Each row of a before or after table is a point. The points were changed in one or more steps. Then noise was added and the rows were shuffled. The steps act on how far a point lies along the listed directions, d1 being the first. What was done? A step turns or swaps two directions, mirrors them in a line or flattens them onto one, adds a multiple of one to another, or multiplies one. Angles are multiples of 10 degrees, from the lower direction toward the higher: turns from -170 to 170, lines from 10 to 170 but not 90. Use the fewest steps. Two steps may share a direction if one is a turn and the other turns, adds or multiplies; they go together, in the order done. Otherwise the lowest direction goes first.

Directions:
(1): [-0.52  0.10]
(2): [-0.10 -0.52]
Before, 10 rows:
[[ 0.46  0.23]
 [-0.11 -0.55]
 [-0.47 -0.31]
 [ 0.37  0.10]
 [-0.17 -0.03]
 [-0.51 -0.49]
 [-0.06 -0.63]
 [-0.77  0.03]
 [ 0.20 -0.11]
 [ 0.37 -0.01]]
After (10 x 2):
[[-0.28  0.61]
 [-0.13 -0.23]
 [-0.18  0.55]
 [ 0.05 -0.50]
 [-0.06 -0.30]
 [ 0.27  0.78]
 [-0.68  0.24]
 [-0.12 -0.36]
 [-0.49  0.27]
 [ 0.07  0.16]]
Steps: turn d1 and d2 by -110 degrees

Directions:
(1): [-0.25  0.04 -0.47  0.31  0.04  0.67]
(2): [-0.59  0.48  0.39 -0.09  0.31  0.05]
(3): [ 0.51  0.11  0.04 -0.04  0.72  0.19]
(4): [ 0.04 -0.33  0.59  0.57 -0.04  0.19]
(5): [ 0.38  0.52  0.23 -0.12 -0.46  0.36]
(6): [ 0.11  0.46 -0.22  0.62  0.01 -0.42]
Before (12 x 6):
[[-0.18  0.05 -0.29  0.48 -0.22  0.08]
 [-0.15  0.34  0.38  0.89 -0.17 -0.56]
 [-0.09  0.04 -0.35  0.93 -0.57  0.44]
 [-0.30 -0.31  0.32 -0.64 -0.07 -0.25]
 [ 0.52  0.44  0.19  0.03 -0.50 -0.09]
 [-0.56 -0.13 -0.27 -0.25  0.19  0.23]
 [-0.16  0.41 -0.78 -0.88 -0.27 -0.55]
 [ 0.01  0.03 -0.11 -0.43 -0.30  0.15]
 [-0.19 -0.53  0.27 -0.30  0.31  0.58]
 [-0.13  0.37  0.59  0.43  0.30  0.01]
 [ 0.11 -0.15  0.18 -0.44  0.67 -0.11]
 [-0.03  0.55  0.02 -0.57 -0.12  0.30]]
After (12 x 6):
[[-0.39  0.04 -0.51  0.54 -0.19  1.06]
 [ 0.06  0.09 -0.45  0.19  0.65 -0.09]
 [ 0.07 -0.10  0.11 -0.54  0.08 -0.25]
 [-0.14  0.16 -0.14  0.44 -0.30  0.26]
 [ 0.03 -0.28  0.47 -0.12 -0.22  0.08]
 [-0.03 -0.23  0.19 -1.08 -0.25  0.03]
 [-0.17  0.09 -0.12 -0.36 -0.45  0.19]
 [ 0.02 -0.02  0.15  0.58  0.10  0.00]
 [-0.07  0.22 -0.11  0.36 -0.26  0.13]
 [ 0.23  0.28  0.01  0.55  0.26 -0.64]
 [-0.04  0.46 -0.57  0.24 -0.05 -0.14]
 [ 0.10 -0.37  0.95 -0.24 -0.54 -0.10]]
Steps: turn d1 and d4 by 110 degrees; multiply d2 by 0; flatten d3 and d5 onto the line at 140 degrees; multiply d6 by -1

Directions:
(1): [ 0.17 -0.19 -0.85  0.66 -0.25 -0.04 -0.11  0.04 -0.05  0.29 -0.36]
(2): [ 0.48  0.81  0.11  0.37  0.12  0.28 -0.23 -0.35 -0.38 -0.26 -0.04]
Before, 10 rows:
[[ 0.26  0.49 -0.38  0.52 -0.12  0.48 -0.06 -0.48 -0.23  0.06 -0.11]
 [ 0.02  0.39 -0.31  0.17  0.05  0.05 -0.11 -0.09 -0.24  0.09  0.21]
 [-0.32 -0.74 -0.17 -0.37 -0.14 -0.12  0.04  0.23  0.19  0.34  0.05]
 [-0.30 -0.67 -0.53  0.04 -0.18 -0.23  0.08  0.31  0.25  0.41 -0.32]
 [ 0.05 -0.22  0.22 -0.17  0.10  0.03 -0.06  0.00 -0.09 -0.08 -0.11]
 [ 0.38  0.55 -0.33  0.50 -0.05  0.14 -0.37 -0.17 -0.45  0.02 -0.29]
 [-0.12 -0.05  0.20 -0.07  0.13  0.13  0.17  0.41 -0.18  0.04  0.10]
 [ 0.33  0.20 -0.84  0.86 -0.15  0.06 -0.23 -0.10 -0.26  0.10 -0.29]
 [ 0.58  0.28 -1.02  1.28 -0.25  0.18 -0.38 -0.23 -0.45  0.21 -0.56]
 [ 0.24 -0.67 -1.40  0.57 -0.49 -0.35 -0.06  0.01  0.05  0.35 -0.44]]
After (10 x 11):
[[-0.12  0.00  0.28 -0.09  0.12  0.19  0.16  0.35 -0.21  0.03  0.10]
 [-0.39 -0.67  0.03 -0.55 -0.09 -0.11  0.08  0.19  0.18  0.23  0.17]
 [ 0.20  0.26 -0.57  0.54 -0.16  0.41 -0.08 -0.37 -0.13  0.19 -0.19]
 [ 0.03  0.30 -0.42  0.18  0.01  0.01 -0.09 -0.04 -0.18  0.17  0.18]
 [ 0.30  0.29 -0.54  0.58 -0.13  0.09 -0.32 -0.03 -0.37  0.13 -0.35]
 [ 0.20 -0.12 -0.95  0.84 -0.21 -0.07 -0.16  0.02 -0.15  0.19 -0.33]
 [ 0.06 -0.16  0.26 -0.15  0.12  0.03 -0.11  0.00 -0.10 -0.10 -0.07]
 [-0.40 -0.77 -0.34 -0.22 -0.12 -0.24  0.14  0.35  0.33  0.30 -0.21]
 [ 0.36 -0.20 -1.27  1.22 -0.39  0.03 -0.26 -0.03 -0.22  0.43 -0.58]
 [-0.05 -0.99 -1.27  0.26 -0.47 -0.45  0.09  0.14  0.24  0.44 -0.34]]
Steps: turn d1 and d2 by -20 degrees
